Each row of a before or after table is a point. One or more steps were done to the points. Then noise was added and the rows were shuffled. The steps act on columns, c1 being the first. Write out the steps. A step turns or swaps two columns, mirrors them in a line or flattens them onto one, adds a multiple of one to another, or multiplies or shifts one. Angles are multiples of 10 degrees, from the lower column toward the higher: turns from -170 to 170, lines from 10 to 170 but not 90. Use the fewest steps. Two steps may share a column if one is a turn and the other turns, adds or multiplies; they go together, in the order done. Otherwise the lowest column goes first.
(in the rows, 128 means zero)

Before:
[[112 158  77]
 [144 142 140]
 [ 71 140  99]
 [141 121 132]
 [166 174  56]
 [112 176  87]
 [ 80 162 123]
 [159 109 131]
 [133 149 122]
 [151 174 110]
 [118  89 145]
 [135 175 153]]
After:
[[144 186 107]
 [176 161 134]
 [136  87 129]
 [ 97 110 122]
 [ 90 192  78]
 [144 172  89]
 [119 163 170]
 [126 151 130]
 [114 122 128]
 [112 138 144]
 [183 153 106]
 [104 175 128]]
Steps: multiply c1 by -1; turn c2 and c3 by 20 degrees

Before:
[[142  88  93  57 163 140]
 [168 150 165 145 151 129]
 [147 151 129 113 133 105]
 [ 74 119  89 142 108 157]
 [140 141 107 143  81 142]
 [ 73  85 112 123  72 145]
 [ 82 107 104  58 116 178]
 [141 171 140 156 109  94]]
After (8 x 6):
[[123 145 178 113 143 120]
 [123  94 124 211 122 182]
 [170 123 174  96 148 156]
 [126 169 132 105 102  98]
 [184 103 157 185 171 157]
 [127 150 128 144 104 124]
 [ 96 150  84 119 139 116]
 [163  87 180 122 151 114]]
Steps: add -0.5 times c2 to c1; turn c1 and c4 by 160 degrees; turn c3 and c5 by 130 degrees; turn c5 and c6 by -70 degrees

Before, 12 rows:
[[156  96 103 165 133 143 124 138 114]
 [149 123 164 168 118  87 138 119  90]
 [169 173 118 155 100 123 123 131 112]
 [132 117 101 126  92  98 117 146 113]
 [179 143  92 124 121 125 146 128 143]
 [ 83 107  93 128  88 102 114 105 123]
 [167 136 123 107  91 141 128 139 121]
 [125 133 147 148 139 140 149 116 166]
 [120 149 144 136 140 121 151 157 100]
 [137 152 141  86 105  94  98 103 122]
 [175 133 118  89 177 168 112 164 166]
 [134 137  69 102 111 161 141 126 107]]
After (12 x 9):
[[143 209 160 228  90 187 146 118 124]
 [147  99 122  72 118 113 149 143  92]
 [121 179 142  25 116 205 121 100 111]
 [149  47 119  31 176  68 145 167 170]
 [130 126 142 149 103 152 131 159 146]
 [135 102 149 180 173 115 130 118 128]
 [ 91 192  88 125 117 155  98 102  88]
 [141 119 101 220 113  79 138 143 132]
 [145 105 117 195 108 170 146 132 104]
 [169 128  90 118 138 143 158 131 123]
 [124 190 106 126 111 170 130 150  97]
 [140  58  68  60 102  81 135 129 113]]
Steps: flatten c1 and c7 onto the line at 40 degrees; multiply c6 by 2.5; turn c2 and c6 by 130 degrees; multiply c4 by 2.5; mirror c5 and c9 in the line at 40 degrees
